Every row gives one point. Each copy is the shape, with its points in the same order, turned, moved and blurred by noise. Say if it was mirrored as well.

Shape (8 x 3):
73,-1,-3
-29,-1,22
48,-9,-22
-74,12,35
-41,-24,-23
-36,-50,-54
-9,-52,-7
6,-46,-26
Copy 1:
48,-57,-5
-29,12,22
39,-28,-18
-72,32,30
-11,47,-13
17,68,-33
26,36,13
38,28,-10
Copy 1 is: mirrored
Copy 2 (8 x 3):
-56,33,-10
39,-3,16
-42,19,-27
89,-10,22
34,-39,-24
15,-65,-48
-6,-44,-1
-22,-31,-23
Copy 2 is: mirrored

Shape, 8 rows:
-50,51,46,-5
40,13,-30,-36
-63,-41,40,6
46,-17,-10,10
35,-45,-48,12
-69,15,12,-31
-25,38,23,-26
18,-14,-46,33
Copy 1:
-60,43,70,-1
30,17,-18,-35
-77,-18,20,25
32,-4,-5,13
25,-9,-68,9
-83,19,20,-14
-36,16,48,-23
19,28,-45,27
Copy 1 is: only turned
Copy 2 (8 x 4):
-58,16,56,39
47,-17,33,-9
-61,39,-29,9
63,30,3,4
60,1,-40,1
-58,-17,15,-8
-32,-6,51,8
54,-17,-33,30
Copy 2 is: mirrored

Shape, 10 rows:
39,-1,-80,3
18,-12,48,-39
8,46,12,15
-18,4,57,-15
-1,42,52,-23
19,13,-77,-41
7,36,-28,-15
-10,13,39,-27
-8,-35,-89,-18
36,42,-5,9
Copy 1, 10 rows:
-4,-61,-25,-52
47,54,18,-20
-16,6,47,-5
9,67,23,7
5,57,57,-17
-14,-27,-19,-87
-23,-3,20,-45
7,58,24,-17
-20,-27,-73,-56
-2,-20,46,-20
Copy 1 is: mirrored
Copy 2 (10 x 4):
44,-15,-71,1
-27,-24,27,-52
10,39,16,-10
-43,-5,49,-18
-40,30,38,-36
4,-7,-83,-10
0,28,-32,-9
-44,7,31,-23
7,-53,-76,36
25,31,-3,-28
Copy 2 is: only turned
Copy 3, 10 rows:
-10,-18,-85,-49
-3,29,41,-25
36,34,-28,14
13,17,43,16
43,40,27,5
27,-31,-57,-71
38,0,-38,-23
24,18,30,-2
-14,-71,-55,-48
23,40,-43,-11
Copy 3 is: mirrored

Shape, 11 rows:
42,23,26,-10,-4,28
-45,-6,22,32,31,-23
62,72,0,-44,10,57
51,40,40,-13,-31,21
-56,-54,59,-7,-1,-2
-31,-28,75,31,47,-5
-34,-13,-50,-25,55,-49
-40,17,-6,11,23,-30
27,-38,4,43,-40,27
39,-34,76,19,8,11
-2,-4,-17,9,-1,-53
Copy 1, 11 rows:
44,28,-24,33,-5,30
-66,9,-7,13,-19,4
84,21,-82,23,1,46
59,40,-25,59,-7,11
-43,-27,47,41,-47,22
-75,5,16,52,-9,43
-40,-48,-25,-57,23,-11
-44,-3,-35,-5,-15,-14
20,69,46,-1,-19,16
1,37,39,73,18,43
-16,6,-4,-10,16,-38
Copy 1 is: mirrored
Copy 2:
47,32,-24,1,14,15
-27,-44,-2,15,18,-35
28,94,-31,14,-8,41
66,51,-36,-3,15,-5
12,-41,56,-15,25,-59
-10,-39,26,15,69,-29
-35,-34,12,58,-66,-16
-28,-25,-16,23,-17,-42
56,-43,-19,-42,2,10
61,-22,8,7,65,3
14,-40,-32,32,-33,-32
Copy 2 is: mirrored
Copy 3, 11 rows:
18,-15,17,-20,-23,49
-10,-19,2,6,54,-32
15,20,-16,-50,-44,94
6,-6,43,-19,-44,53
-46,-87,10,27,26,-18
-9,-65,30,-12,73,-7
4,-11,-76,-27,11,-60
-15,8,-19,-2,26,-31
51,-38,27,56,-18,14
28,-75,58,-12,12,21
14,-2,-6,-4,-12,-52
Copy 3 is: only turned

Shape:
-20,46,17,-72,-39,-5,19,-9
-60,-1,0,-58,17,-12,42,-33
-49,-33,-83,33,19,-37,10,51
3,22,8,-45,-48,17,-6,-5
-65,-24,11,-34,-28,-44,44,-74
-45,43,18,-4,-32,18,40,-19
-6,3,-4,-45,-3,-14,51,-29
36,45,-10,-30,21,-10,-25,-24
0,64,-23,-38,-14,35,-46,34
35,-34,-32,9,27,-4,11,20
-6,-24,-76,25,26,-70,43,30
38,-27,33,-7,37,-63,12,-5
23,41,-31,-34,-11,13,-24,-6
Copy 1:
-24,42,11,-53,10,-31,40,-59
-50,6,8,-19,57,-36,72,-17
-26,-30,-35,-4,-18,-38,42,97
-3,8,4,-36,-1,3,19,-61
-77,-13,22,-13,79,-69,31,-36
-67,36,5,-4,0,-24,37,-46
-10,-1,8,8,26,-41,57,-32
36,52,-7,-6,49,7,23,-5
14,42,-34,-75,-10,29,19,-5
32,-19,-1,41,0,1,47,31
9,-20,-36,42,-1,-79,46,78
40,5,62,33,36,-36,31,15
19,36,-32,-27,7,16,20,-22
Copy 1 is: only turned
Copy 2:
-25,97,3,-20,-40,-5,16,-9
-51,88,5,18,22,12,55,-13
-1,2,-43,99,2,60,36,50
-14,46,-2,-35,-41,0,6,-3
-83,68,-11,7,22,-38,72,24
-12,78,24,-23,-17,7,49,46
-12,66,-2,8,1,-19,54,-16
35,59,-30,-18,20,-2,-21,-13
23,63,-18,-30,-40,61,-38,5
35,-15,-10,37,15,18,25,-12
28,15,-50,106,15,4,49,27
10,20,17,52,40,-55,-8,-17
26,47,-36,-23,-18,23,-7,-7
Copy 2 is: mirrored
Copy 3:
-37,30,21,-3,-73,-27,-3,-12
-67,10,16,19,-19,-35,60,-25
-25,-46,-66,69,1,10,76,68
-10,0,9,-6,-54,-1,-17,-10
-31,-31,17,20,-43,-68,78,-60
-10,28,14,52,-62,-1,26,-35
-23,16,4,-13,-26,-19,59,-15
-9,32,-23,-12,15,-31,-22,10
-39,30,-24,21,-32,26,-58,31
12,-18,-13,-4,35,22,43,36
6,-20,-60,25,8,-15,103,66
34,-6,40,-7,31,-53,51,32
-18,18,-32,-7,-15,1,-24,5
Copy 3 is: only turned
